Each row is a point. Each copy is the shape, with its points in the same order, turned, moved and blurred by noise. Is it also mirrored, or only turned?

Shape:
[[ -3 -19 -50]
 [-28 -17  21]
 [ 44 -39  50]
 [ 33 -42  45]
 [ 18  61  47]
 [-65 -28 -29]
 [  9  13   5]]
Copy 1, 7 rows:
[[-24  59 -36]
 [-39 -20  -7]
 [ 13  -8  50]
 [  3  -6  47]
 [ 36 -62 -32]
 [-74  24 -38]
 [  4  -2 -26]]
Copy 1 is: mirrored
Copy 2:
[[ 58 -24   5]
 [-14 -41   7]
 [-18 -41 -74]
 [-18 -47 -64]
 [-47  45 -19]
 [ 26 -57  52]
 [  3   2 -14]]
Copy 2 is: mirrored

Shape:
[[-42  42 -17]
 [-24  -1   7]
 [ 22  30  46]
 [-24  12 -20]
 [-32  -3 -37]
 [101   4  58]
 [  6 -32  24]]
Copy 1, 7 rows:
[[-23  53  -3]
 [ -9  -1  -4]
 [ 39   5  51]
 [ -3  14 -24]
 [ -7  12 -34]
 [112 -36  57]
 [ 20 -44   3]]
Copy 1 is: only turned
Copy 2:
[[-53  13 -16]
 [-19 -25 -34]
 [ 34  17 -33]
 [-36 -15   0]
 [-48 -24  10]
 [115  -1   1]
 [ 20 -57 -21]]
Copy 2 is: mirrored

Shape, 10 rows:
[[ -37   20  -70 -109]
 [  30   -4   52   12]
 [  49  -27  -25    9]
 [  -3   -2    5   27]
 [  -2    8    0   32]
 [  24   21   24    2]
 [ -30   17  -53  -40]
 [  -9    6   51    2]
 [  24  -30   28    2]
 [   3  -34   35   22]]
Copy 1 (10 x 4):
[[ -47   -3 -119  -74]
 [  46    8   25   -6]
 [  47   -6  -47   30]
 [  -1    0    1   20]
 [  -5   12   -2   24]
 [  23   30    0   -7]
 [ -44    3  -72  -21]
 [   5    4   30  -24]
 [  42  -19    0   -3]
 [  25  -27   23   10]]
Copy 1 is: only turned
Copy 2, 10 rows:
[[   2   49  -96 -121]
 [  26  -11   36    5]
 [  36  -23  -46   14]
 [  -8   11  -11   11]
 [  -6   21  -15   16]
 [  28   21    8   -8]
 [  -8   44  -69  -55]
 [  -6   13   32  -18]
 [  15  -26    4   -7]
 [ -12  -27   13    9]]
Copy 2 is: only turned
Copy 3 (10 x 4):
[[-67  67 -76 -48]
 [ 53  -3  30  -1]
 [ 62  -6 -36   3]
 [ 28   7   6  35]
 [ 27  11   7  36]
 [ 40  29  21  -1]
 [-31  50 -48  11]
 [  9  -1  46   3]
 [ 32 -21   9 -10]
 [ 26 -24  20  16]]
Copy 3 is: only turned
Copy 4 (10 x 4):
[[-29  74 -47 -89]
 [ 14 -23  67  11]
 [ 50 -32  -8  -5]
 [  0 -16   7  24]
 [ -2  -8   5  38]
 [ 16  12  42  10]
 [-17  43 -40 -33]
 [-23  -5  57  10]
 [ 14 -40  37  -5]
 [ -7 -49  39  14]]
Copy 4 is: only turned

Shape, 9 rows:
[[-13 -18  15  30]
 [-42 -17 -18  -8]
 [ 29  -1 -42  -9]
 [  7  20  41  21]
 [ 15 -44   2 -17]
 [ 31 -20 -42 -97]
 [ 13 -45  70  15]
 [-97  37  19  26]
 [ 19 -44 -10  19]]
Copy 1 (9 x 4):
[[-29  21  27 -13]
 [-48  -7 -19 -25]
 [ 21  18 -39 -15]
 [  7  -6  51   5]
 [ -2  24  -5 -60]
 [ 43 -28 -73 -82]
 [-10  30  67 -56]
 [-90 -49  30  24]
 [-11  48  -2 -36]]
Copy 1 is: mirrored
Copy 2, 9 rows:
[[  -5  -17   -2   21]
 [ -37    1  -12  -27]
 [  15    5  -55  -18]
 [  14   17   29   26]
 [  10  -44  -12  -17]
 [  35   -4  -40 -113]
 [  25  -54   44   21]
 [ -88   54   29   11]
 [  13  -32  -29    1]]
Copy 2 is: only turned
Copy 3 (9 x 4):
[[  6 -19  -7  50]
 [-11 -23  12  -4]
 [ 47   6 -44 -13]
 [ 22  18  27  46]
 [-20   9 -42  11]
 [  0  47 -60 -73]
 [-30  46 -19  82]
 [  3 -43  87  22]
 [  1  -8 -48  38]]
Copy 3 is: mirrored

Shape (11 x 6):
[[ -40   15  -26    9  -42  -90]
 [  -4  -34  -12   36   42   22]
 [ -17  -27   12  -62   -8    2]
 [ -20   46  -16  -40  -32  -62]
 [  23  -46  -46   24   17   48]
 [  33    2  -10   21    4   -5]
 [ -17   44   14  -45    0   45]
 [  -5   83  -22  -35   33  -12]
 [  -8  -11  -17   42   32   -7]
 [ -45  -22  -27 -121  -27    7]
 [  -3   31  -21   63   17   35]]
Copy 1, 11 rows:
[[-69  16 -39  50  43 -39]
 [ 55 -11 -32  19 -40   2]
 [-22 -35  11 -34 -11   4]
 [-63  29 -10   6  62 -12]
 [ 66 -44 -50  15 -20  35]
 [ 29  -3  -7  39  22  19]
 [-10  31  12 -36  -8  59]
 [  5  78 -15 -24  53  20]
 [ 41  16 -35  36 -15 -10]
 [-64 -40 -23 -90  14  16]
 [ 45  43 -42  48 -23  43]]
Copy 1 is: mirrored
Copy 2:
[[ 65 -12  79 -22 -13  32]
 [-19 -18  -2  69  41  34]
 [-34 -39   5 -28  10 -10]
 [ 45  12  47 -59   6  -1]
 [-11 -25 -48  70   6  31]
 [ 26   2   2  44  21 -10]
 [-47  45  -5 -23  19 -11]
 [ 20  61   1 -39  62   8]
 [  9  -7  19  54  39  39]
 [-42 -42 -21 -98 -16  13]
 [  0  52   6  71  21  34]]
Copy 2 is: mirrored

Shape (12 x 6):
[[ 17  48  36  10  29  39]
 [-61   9   4 -50 -14   5]
 [-22   1 -71 -19  15  20]
 [ 34 -53  39 -27 -30 -57]
 [-28 -44 -17  31 -41   4]
 [-47  61 -68 -28  60 -22]
 [ 15  -7  27  53  24 -15]
 [ -3 -55   4 -18 -37  23]
 [ 29  56   5  36 -52  17]
 [-55  43  32   2 -27  43]
 [ 28  32  18  21   6 -19]
 [ 41  17 -72 -24 -11  25]]
Copy 1, 12 rows:
[[ 18 -29  31  -5  46  16]
 [-52  31  37 -25 -39  -8]
 [-32  52 -43  -8  -7   3]
 [ 35   7  34  32 -49 -93]
 [-19  19  -6  64 -51   1]
 [-82  31 -43 -51  40 -24]
 [  4 -24  11  59  32 -29]
 [ 22  41  22  33 -60 -11]
 [ 20 -71 -12   7 -26  19]
 [-41 -21  49  -4 -23  43]
 [  6 -36   1  13  18 -31]
 [ 30  24 -66 -26 -16   2]]
Copy 1 is: mirrored
Copy 2:
[[  9  50   8 -19  11  67]
 [-80  10   3 -64 -35  22]
 [-46   0 -86 -32 -27  21]
 [  5 -66  31 -17 -24 -29]
 [-48 -36 -24  23 -61  21]
 [-58  67 -78 -64   5 -16]
 [  4   5  -2  33  15  11]
 [-29 -56  -6 -13 -51  41]
 [ 40  41  -9   1 -68  36]
 [-50  55  23 -13 -49  62]
 [ 29  35   1  -6  -5   1]
 [ 17  -3 -87 -51 -46  29]]
Copy 2 is: only turned
Copy 3:
[[ 35  36  25  -1  44  32]
 [-40  21  -8  -9 -45  36]
 [ 19  24 -62  37 -40  30]
 [  3 -62   9 -43 -25 -54]
 [-30 -24 -74  -9  12  -4]
 [ 12  80 -16  77 -54   7]
 [  9 -12  -2  18  56 -28]
 [ -6 -46 -43 -34 -11  23]
 [ 26  56 -36 -53  46 -10]
 [-39  49  -7 -27  23  50]
 [ 27  23   6  -7  27 -29]
 [ 73  28 -67  -7 -34  14]]
Copy 3 is: mirrored
Copy 4, 12 rows:
[[ 17  56   4 -21  15   5]
 [-65 -24  25 -39   6  42]
 [-29 -41 -51  -3  29  49]
 [ 36 -78  63 -17 -39   1]
 [-34 -41  -5  35 -54  18]
 [-36 -21 -15   4 104  69]
 [ 23   0  20  44  -2 -19]
 [-15 -51  -6 -22 -57   8]
 [ 27  39  10  16 -42  72]
 [-61  44  22 -17 -20  35]
 [ 36  10  29  15   7  25]
 [ 28 -33 -56 -21   2  73]]
Copy 4 is: mirrored

Shape (13 x 8):
[[ -3  10  -2  16 -58   9  -4   1]
 [-43 -21  25  50 -60 -30 -14 -31]
 [ -1 -31 -23 -30  27  55  35  10]
 [  2 -66  -7  55  57 -30 -67 -14]
 [ 12  33 -22  25   5   3 -16  -3]
 [ 40 -18 -28 -24 -19  41 -22 -16]
 [-15 -28  26  28 -27  34  37 -45]
 [-65 -68 -14  37  52  22   7   3]
 [-11  28  -6 -41 -10 -51   4 -63]
 [-52 -24 -55   4  52  26  44   1]
 [ 43 -67 -14 -43 -57  -3  -2 -46]
 [-52  33 -41 -52  58  -4 -43 -44]
 [ 48  41  18 -49 -33  12  -6  22]]
Copy 1:
[[  3  20 -28  -9 -42  17 -30 -43]
 [-41 -25 -17  14 -27  39 -40 -82]
 [ -7   2  -3 -77  -9  34   1  47]
 [-16 -92   0  31  60  14 -17   4]
 [ 16  21 -33  12  11  13   1 -13]
 [ 48   1 -26 -47   1  33 -45  13]
 [-13  -4  15 -49 -22  70  -4 -48]
 [-73 -50  17 -13   6  48   3  36]
 [-18  11 -80 -56  44  14 -23 -62]
 [-60  -3 -26 -44   2  49  30  54]
 [ 40 -56 -50 -86 -20  36 -51 -36]
 [-54  32 -68 -37  87  19 -43  21]
 [ 51  46 -27 -57 -14 -38 -28 -26]]
Copy 1 is: only turned
Copy 2:
[[-15   5 -13  14 -40  22   2 -11]
 [-40  26   3  50  -9 -32  18 -39]
 [ -5 -78  -4 -17  29  50  20  27]
 [-26 -38  48  81  47 -34 -58  44]
 [ 17   7 -13  33  10  37 -36  16]
 [-22 -58 -21   0 -20  33 -40  -2]
 [-12 -37   1  42   9  15  49 -51]
 [-32 -38  28  51  67  20  49  50]
 [-12  20 -49 -24  51  -5 -37 -38]
 [ -8 -34 -29  15  77  39  44  58]
 [-35 -82 -38 -16 -16 -38 -22 -31]
 [-46  13 -13 -16  99  51 -54  17]
 [ 22 -16   4 -55 -37  37 -51 -20]]
Copy 2 is: only turned
Copy 3, 13 rows:
[[  6 -19  -9  24 -32   6  24  -3]
 [-31 -26  35  39 -31 -19  59 -45]
 [  0 -25   5 -47  31  41  30  61]
 [-30 -64  65  16  86   9  -8 -48]
 [-13 -16   6  21   5  -3 -34  14]
 [ 30 -44  -8 -35  -3  40 -12  -3]
 [-18 -26  57 -10 -39  19  54  23]
 [-60 -63  41  -3  72  18  62  32]
 [-19  23  11 -49 -14 -56  -5 -22]
 [-44 -44   9 -31  53 -16  33  77]
 [ 62 -38  19 -66 -15   7  38 -40]
 [-86 -13 -21 -63  38 -20 -39   3]
 [ 37  42 -31 -16 -19  37 -22   3]]
Copy 3 is: mirrored

Shape:
[[ 42  46  -7 -29  13  51  23  10]
 [ 38 -21  48  32 -32  22  42  64]
 [ -3  22   8 -47  19 -24 -19 -28]
 [ -6  30  37  14   4  51  49 -11]
 [-23 -39  14 -10  20 -84  31 -13]
 [  6  -9 -24 -68   2  21   1  64]
 [ 14  -4 -78  30 -91  16  20   2]
 [  2  12 -81 -47   5 -92  19  32]
 [ 12  21  11   7 -24 -19 -32  11]
 [-21  61   5 -18 -40  40  11 -13]
 [-33  37 -16   9  13  -5 -63 -26]
 [ 22  47 -62  -8 -19  14 -17  64]]
Copy 1:
[[  27   36  -76  -27   13   44  -13   26]
 [  60    6  -17   25   20   37   78   55]
 [  -7   33    5  -20   13   -6  -52   -1]
 [   5   53  -22  -16    4   70   39    3]
 [  -7    5   40   -1   37  -49   27  -32]
 [  12  -50  -41  -40   25   12  -16   47]
 [  37  -24  -69   16  -91   -2   42   -6]
 [ -26  -21  -48  -30    0 -107   -9    7]
 [  17   25   -3   29  -19    0  -14   39]
 [   5   41  -23  -35  -53   49   -8   25]
 [ -40   23   -2   39  -30   18  -56    3]
 [  -7  -11  -87    6  -29   -4  -10   65]]
Copy 1 is: only turned
Copy 2 (12 x 8):
[[  71   17    5    4   38   43   -4   32]
 [  44  -27   16   64  -50   73   20   68]
 [  18   -4   41   -5   24  -22  -42    9]
 [  22   31   23   47   21   30   47   24]
 [  11  -63   43   60  -11  -70  -20   30]
 [  29  -57   -6    5   43   51  -50   53]
 [  22   -1  -83   78  -31   41  -48  -11]
 [  44  -50  -32   46   31  -59 -100   51]
 [   8    9    9   10  -34   10  -40   38]
 [  -4   52   11   41   32   36  -24   10]
 [ -32   29  -14  -25    3  -30  -29   18]
 [  35   10  -62    6   14   36  -60   68]]
Copy 2 is: mirrored

Shape:
[[ 12 -58  -5 -13  11 -37  33   7  69]
 [ -1 -26  -9  15  23  48  15  13  66]
 [ 88  79 -40  33 -24 -88  12 -20 -38]
 [-16  28 -58 -28   9  -2 -26 -13 -52]
 [-10 -28  22  26  32 -24  15  59  44]
 [ 53  81  -6  -6 -36 -73 -20   1  11]
 [ 33 -41 -15  -6   0  21  37  65  33]
 [ 30  38 -30   8  39   4 -15 -43 -31]
 [ 39 -47   2  -4 -13 -22  13  23  62]
 [  6  -8 -25 -19  27  -9  57  46  91]
 [ 24  49   7 -48  40  11   7 -34 -66]
 [ 24  57   0  11 -52 -31  19 -27 -18]
 [ 34 -26  -3 -19  22  14 -14  37  61]]
Copy 1 (13 x 9):
[[-17 -73 -10  -6 -17 -40  11 -39  46]
 [-17 -62 -20  22  -7  40  -8   0  57]
 [103  43 -75  43  49 -68  56 -20   3]
 [ 21   5 -65 -15  27  18  12  17 -62]
 [-13 -68  17  22   4 -33   4  39  43]
 [ 58  69 -42   9  23 -64  15  -2  27]
 [  9 -67 -18  -2 -39   8  49  23  57]
 [ 53  -7 -51  14  64  27   6 -13 -21]
 [ 17 -52  -7  -1 -37 -31   9 -22  57]
 [-49 -55 -38  -9   0 -19  32   2  88]
 [ 39  19 -10 -27  71  43  51  -6 -39]
 [ 38  52 -28  49   8 -18  39 -25  -6]
 [ 15 -50 -13 -31 -12   8 -12  11  63]]
Copy 1 is: only turned
Copy 2, 13 rows:
[[ 11 -34  22  24  44 -55  42 -28  46]
 [ -1 -18   8  27  57  36  48  -9  57]
 [ 34 120  14   6 -79 -37  39 -27 -48]
 [-39  51 -37 -19  11  10 -39 -11 -25]
 [ 13 -12  49  36  46 -21  26  44  26]
 [ 17  88  32  -9 -74 -28   4   0  21]
 [ 12 -37  -9  -8  32  -4  65  29  24]
 [  5  75   2  -9  22  30 -10 -39 -30]
 [ 32 -26  17  15   5 -33  45  -5  45]
 [-20   8  17  18  54 -37  82  14  70]
 [-28  64  30 -75  24  30 -14 -26 -39]
 [-22  51  29  -5 -65  10  25 -25 -13]
 [ 35 -11   9  -6  44  -3  30  15  62]]
Copy 2 is: only turned
Copy 3:
[[ 25 -40 -11 -19  25 -13  13  14  72]
 [ 19   7  -2   3  52  57  -1  16  42]
 [ 52  22 -42  93 -61 -82 -28 -60 -12]
 [-22  37 -55 -19  -6 -12 -35 -52 -47]
 [ 20 -20  12  13  51 -17  -1  60  11]
 [ 42  41 -16  50 -69 -66 -56  -8   8]
 [ 60 -22 -25  -8  22  36  27  31   5]
 [ 11  33 -13  29  14 -11 -41 -75 -24]
 [ 41 -41 -11  -2  -3   7  -5  23  56]
 [ 51  21 -29 -11  50  -6  27  45  70]
 [ 27  55  21 -24   0 -23 -24 -84 -57]
 [  6  39   5  49 -68 -27  -6 -33  -6]
 [ 58 -11 -16 -14  28  27 -38  27  35]]
Copy 3 is: only turned
Copy 4, 13 rows:
[[ -3 -82  -2 -35  -1  -6 -45  40  16]
 [  3 -44 -19  20 -10  63 -28  27  31]
 [ 42  25 -49 -37 -72 -78  39 -54 -35]
 [-23  24 -66 -30  49   4  40 -28 -19]
 [-29 -24   0  18 -15   2 -63  58 -16]
 [ 34  51 -13 -56 -38 -51  -7 -31  11]
 [ 16 -38 -22 -12 -15  37  -9  86  -9]
 [ 11   3 -41   5  11  15  19 -63 -29]
 [ 29 -55   6 -24  -6  -9 -28  52  19]
 [-17 -55 -38 -44 -41  33 -58  55  20]
 [ -9  18  -6 -44  19  50  36 -64 -63]
 [  6  22   2 -25 -40 -32  50 -28  16]
 [ 37 -21 -13 -19   8  36 -49  49  11]]
Copy 4 is: mirrored

Shape (15 x 9):
[[-80   7  25 -63  -4  11 -64  12  34]
 [-78  25  18  30 -55  -3  -7  19  39]
 [-62 -44 -20 -55 -45  -7  -7 -11 -11]
 [  0 -31  20  43 -24 -25   5  99  36]
 [ 48 -87 -44  34  32 -39 -23  29   5]
 [ 44 -34   3   3   4   4 -19  -4 -28]
 [  9 -18  16  16 -37  29  -9  16  69]
 [-45  23  44   5  42  38  23  -8  81]
 [-18   1 -15   3  86 -27   3 -13   3]
 [-57 -48  16 -10 -37 -16  47  -6  16]
 [ -2   2  11  35 -41  -6  30  19  23]
 [ -3 -33  69 -47  50 -24 -54   6   3]
 [ 13  -6  29   5 -31 -28  13 -26  53]
 [-45  67  39 -17  12   0  30  67  77]
 [ 49 -47 -10  19   5 -44  33 -28  28]]
Copy 1 (15 x 9):
[[-91 -39 -35   3  -6 -38 -38 -39 -26]
 [-73  -7 -13  61  -7 -49  28 -17  45]
 [-73 -14  -4 -17 -34  10  51 -45 -30]
 [ 12 -78  11  49 -40 -72  52  23  21]
 [ 39 -19  58  -5 -78 -27  35  59 -52]
 [ 40  -6  21   5  -9   6  19   8 -45]
 [  1 -33  20  32 -38 -14 -13 -14  46]
 [-62 -39  31   9  37 -19 -46  30  57]
 [-36   3  39 -34  22 -35   0  72 -34]
 [-65 -35  46   9  -7   4  67 -24  13]
 [  0 -13  21  33  -3 -27  49   1  43]
 [-18 -57  37  -3  22 -44 -37 -15 -82]
 [ -4  -2  61   8  -1 -34   9 -34  33]
 [-50 -67 -19  -4  42 -85  -5  14  76]
 [ 27   6  91 -23 -22 -16  38  14   4]]
Copy 1 is: mirrored
Copy 2, 15 rows:
[[ -57   11   17  -41  -29    5 -105    7    9]
 [ -41   -5    7  -20  -79   60   -8   18   11]
 [ -40  -29  -19  -18   10   53  -65   -9  -60]
 [ -24  -59    6   12  -38   -6   30  101   -5]
 [   7  -43   -5  -17   76  -32   42   56  -36]
 [  45  -20    0    7   19  -20   -9    5  -38]
 [  21  -13  -38  -12  -25   30  -16   52   28]
 [  -4   11   26   30   -7   51  -41   17   93]
 [ -31   21   43   28   61   -9    3   -9   21]
 [ -30  -68    4   14   -6   79  -23    0  -20]
 [  12  -18   -5   26  -36   36   22   29    0]
 [  -2  -50   49   -6   24  -59  -75    0   17]
 [   7  -49  -31   11  -27   16   -1  -14   34]
 [ -59   14    9   58  -63   18  -31   50   67]
 [  19  -52  -33   33   47    9   30   -5    0]]
Copy 2 is: mirrored

Shape (17 x 11):
[[  37    6    2  -13   25   38   32    6    0  -17  -13]
 [ -11   27    8   17    5   28   54    8   -4   28  -12]
 [   4   17  -20    1  -15   26   95    0    2   20   26]
 [  29   15    9   32   -9   17  -33    0   -6   31  -15]
 [ -11   33  -26  113    2   27  -33  -62    4   24   77]
 [  52   33 -121  -17    8  -19   29  -23    4    5  -14]
 [ -12   27   12   12   20  -21   -8    7   -7   10   -4]
 [  18  -84    7  -17   25   26  -31  -28   -6   23   -1]
 [  18    1  -15  -11   11   34  -31   -7   37   27  -11]
 [  -2   10    9  -14   -4   40  -14    2  -28   12   -1]
 [  12  -21  -80  -10   15    7    6   18    4   -7   -9]
 [ -10  -49   -4   23   -9   24   -4  -48    7    7   -5]
 [  67   24   -8  -17   27   -2  -14   -8   -2   15  -13]
 [  81   19    0   25    7  -11  -31   13   -2   -4   21]
 [  -2   25   13   -7  -21   33  -10   -6   21    2    2]
 [ -10  -16   15   22   17   24  -18   13  -13    3  -12]
 [  25  -14   13  -20   16   11  -15    8   -3   29   -9]]
Copy 1 (17 x 11):
[[-14  32 -29 -40  27 -15  34  24 -18  -2 -31]
 [-33  15  12 -22  41   4  37 -22 -15  40 -12]
 [-33   1   4 -79  42  13  24  -2   3  63 -10]
 [ 21   0   4   2   5  -1  30 -41 -50  -7   0]
 [-59 -68 -20 -39 -40  -7   3 -99 -37 -12  46]
 [  3  57   6 -82 -43   5 -25  22 -65  62  40]
 [-17  19  12   9  16  13  13 -17  -6 -11  25]
 [ 30 -45 -19  24   2 -25 -30  34  -9  11 -32]
 [  5  25  -8  -5   2  -6 -33 -32 -30   9 -35]
 [ -1   5 -21   4  14  37  25  -6 -17  10 -33]
 [ 24  40 -17 -31 -37 -11  -4  20   0  45   7]
 [-11 -43  21 -12 -23 -21  -2   0  -8  10 -37]
 [ 16  31 -12 -18  26   5  -9   6 -59 -15   6]
 [ 36  13 -29 -40  21  -6  10 -15 -48 -45  34]
 [ -8  10   2 -25   9  21   9 -36  -2  -8 -40]
 [  1  -5 -11  28   1  -6  35 -10   2  -5 -17]
 [ 25   8  -9  12  26   7  -4   1 -23   2 -18]]
Copy 1 is: only turned
Copy 2 (17 x 11):
[[  19    2  -30   -6    1    0   25   10    4  -43  -28]
 [ -27   30  -15   -4    7   29   61   14    4  -18   18]
 [   2   50  -34   -3  -45   31   53   -4  -17  -39   37]
 [ -45   12    0    6   28   33    0   -5   -4  -23  -41]
 [ -84   57   10  -23   22    9   55  -44 -100   41  -58]
 [   6   69   -4  -38   10  -12  -21  -91   -5  -75   25]
 [ -13    3   23   -1   30   26    9    9  -12   10   10]
 [ -48  -20  -20  -36  -38  -17  -42   23   17   12  -47]
 [ -52  -20   15  -29    2    4    8  -11   -5  -51  -25]
 [ -28  -20  -26  -12   16   45    7    6  -10  -21  -11]
 [ -29    1  -21   -6  -20  -31  -13  -51   -3  -49   23]
 [ -47    2   -9  -32  -28    3   21  -20   20   28  -37]
 [   6   17    1  -12   17   16  -28   -7   -4  -52  -37]
 [ -11   18    9   31   20   11  -30  -14  -43  -34  -58]
 [ -23  -19   11  -16   -3   49   34   -8  -14  -18  -20]
 [ -43  -22   -9   10   19   -5   14    8    4   13  -14]
 [ -22   -7   -2  -11   -4   14  -21   21    9  -26  -22]]
Copy 2 is: mirrored
